Rows are points. Two turns around zero, p and q, are shown by what they do to some points. Write where each new point lands after one turn and then the other. Backwards means that the second turn is done in reverse. Each puzzle has new turns, and all numbers are rounded.
(in the rows, 128 means zero)

Turn p:
[ 98 123] -> [112 154]
[120 154] -> [149 145]
[ 78 123] -> [105 173]
[191 121] -> [145  67]
[152 118] -> [127 102]
Turn q:
[184 111] -> [115 185]
[ 70 125] -> [159  79]
[129 140] -> [117 123]
[129 136] -> [121 125]
Where do these land?
p, then q: [134 139] -> [123 140]
p, then q: [126 151] -> [109 141]
q, then p: [166  75] -> [193 124]
q, then p: [ 87 147] -> [ 87 108]

Turn p:
[104 163 167 166] -> [129 196 117 124]
[159 141 136 150] -> [136 147 162 138]
[116 156 107 110] -> [157 120 117 102]
[130 157 100 120] -> [165 120 130 112]
[127  47 169  94] -> [ 39  93 120 139]
[131 105  90 127] -> [141  93 122 151]
Turn q:
[115 164 174 164] -> [146 181  87 133]
[100  86 152  92] -> [ 65 115 115 120]
[134 156  75 146] -> [180 101 139 147]
[150 137  90 101] -> [148  91 152 108]
[141  98 149 137] -> [102 151 146 133]
Where do these land?
p, then q: [101 109 110 128] -> [134 110 148 153]
p, then q: [142 147  99 140] -> [132 153 155 115]
p, then q: [161 130  91 201] -> [164 203 152 143]
p, then q: [ 79 153 154  98] -> [141  67 120 103]
q, then p: [161 109 159 125] -> [125 149 116  86]
q, then p: [125 121 154  76] -> [120  95  89 100]

Turn p:
[ 97  89 117  93  87 150] -> [ 68 133 100 142 131  90]
[157  90 182 175 165  72] -> [202 144 187 172 136 103]
[ 93 176  85 140 140 132] -> [143 105  81  87 149 153]
[128  99 146 112 115  83] -> [140 169 130 147 120  92]
[141 149  89 123 170 130] -> [134 133 139  83 157 157]
[185 168 136 146  85 145] -> [127 103 149 108  54 147]
[115 108 106 147 158 162] -> [115  95 140 123 173 130]
[ 87 122 126  98 117 134] -> [102 141  89 141 142 122]
[149 153 164 117 116 143] -> [121 131 135 148  91 159]
Turn q:
[116 154 169 127 129 174] -> [124  74 146 114 160 115]
[ 94 137 180 114  98 117] -> [153 108 118  77 137  91]
[126 137 102 151  99 141] -> [112 132 159 138 104 109]
[142 162 126  87 145 141] -> [ 92 103 113 109 134 159]
[138  80 102 104 132 124] -> [138 134  90 162 100 138]
[ 98 134 104 110 153 143] -> [ 90 127 103 143 144 116]
[181  91 114 202 139  56] -> [188 217 166 152 116 167]
Where do these land?
q, then p: [ 84  90 186 121 168 153] -> [157 145 188  89 179 115]
p, then q backwards: [142 136  72 177 119 133] -> [118 155 184 107  90 140]
p, then q backwards: [ 98 124 149 124 143  96] -> [116  90 131 141 153 112]
p, then q: [146 153 120 100 137 125] -> [102  96 128 116 127 123]
p, then q: [174 121 140  79 119 103] -> [110 108 153  67 133 111]
p, then q: [165 158 149 179  94 163] -> [187  99 128 146  81  99]
q, then p: [ 87 115  80 115 116 124] -> [159 126  80 103 122 105]

Turn p:
[102 151 149 101 153 131 145 163] -> [155 143 121 154 138 103 112 171]
[104 122  86 132 134 143 118 176] -> [131 134  75 144 168 134 145 134]
[135 127 137 151 115 122  39 145] -> [176  88 109 135 131 184 121  89]
[170 112 149 116 156 144 137 129] -> [150 136 166 111 129 128 161 146]
[112 124 102 147  31 102  96 143] -> [102  90  77 175  99 136 131  58]
[ 96 119 144  94  82 147 156 101] -> [104 144 107 132  61 106 125 141]
[144 145 133 104 143 145 109 103] -> [157 154 140 102 116 133 119 120]
[111 107 124 146 163  87 167 105] -> [ 87 101 147 100 152 101 109 155]
[188 142 115 123 153 131 143 112] -> [135 157 176 105 149 118 149 108]
[120 132 140 167 149 128 169 103] -> [ 83 133 162 123 138 137 109 155]
Turn q:
[112 118 222 127 129  94 120 148] -> [129  95  56 171 137 152  86 143]
[ 96 146  91 103 153 132 118 131] -> [163 153 152 136 141 133 143  94]
[126 142 113 181  54 105 137 121] -> [ 58  90 150 154 127  90 150 128]
[102 133 102 107 141 136 166 155] -> [137 180 152 155 136 136 131 133]
[195 153 128 162 132 132 117  71] -> [131  66 151  68 129 111 139 163]
[157 123 105  98 116 147 121 109] -> [120 133 156  87 115 144 120 116]
[150 106 124 110 138 115 107 165] -> [125 154 104 106 145 117  97 112]
[ 97 130 172 135 142 147 116 161] -> [157 131  92 168 105 120 106 128]
[116 100  95 130 149 143 150  92] -> [134 152 137 107 118 148 181 137]
Where do these land?
p, then q: [155 125 117 134 144 106 157  96] -> [143 116 107 152 142 171 119 123]
q, then p: [ 69 130 129 150 154  90 146  78] -> [ 73 152 160 126 159 130 167 170]
q, then p: [154 127 173 126  84 163 122 146] -> [137  94  76 141 102 152 129  98]
q, then p backwards: [129 148  90 107  84 155 112 169] -> [152 179 131 123 103 104 154  85]
q, then p: [158 135  97 164 151 147 129 161] -> [154 103 146 149 143  82 108 108]
p, then q: [130 144 154  85 142 131 157 170] -> [110 119 119 134 172  87 104 157]
p, then q backwards: [141  90 144 150 123 106 114 140] -> [123 148 140 140 117 117 119  82]
q, then p: [ 62 109 103 107 151 154 139  89] -> [ 84 186 173 149 104 134 144 129]
q, then p: [154 144 145 129 119  99  76 103] -> [134 105 112  67 116 119 152 138]
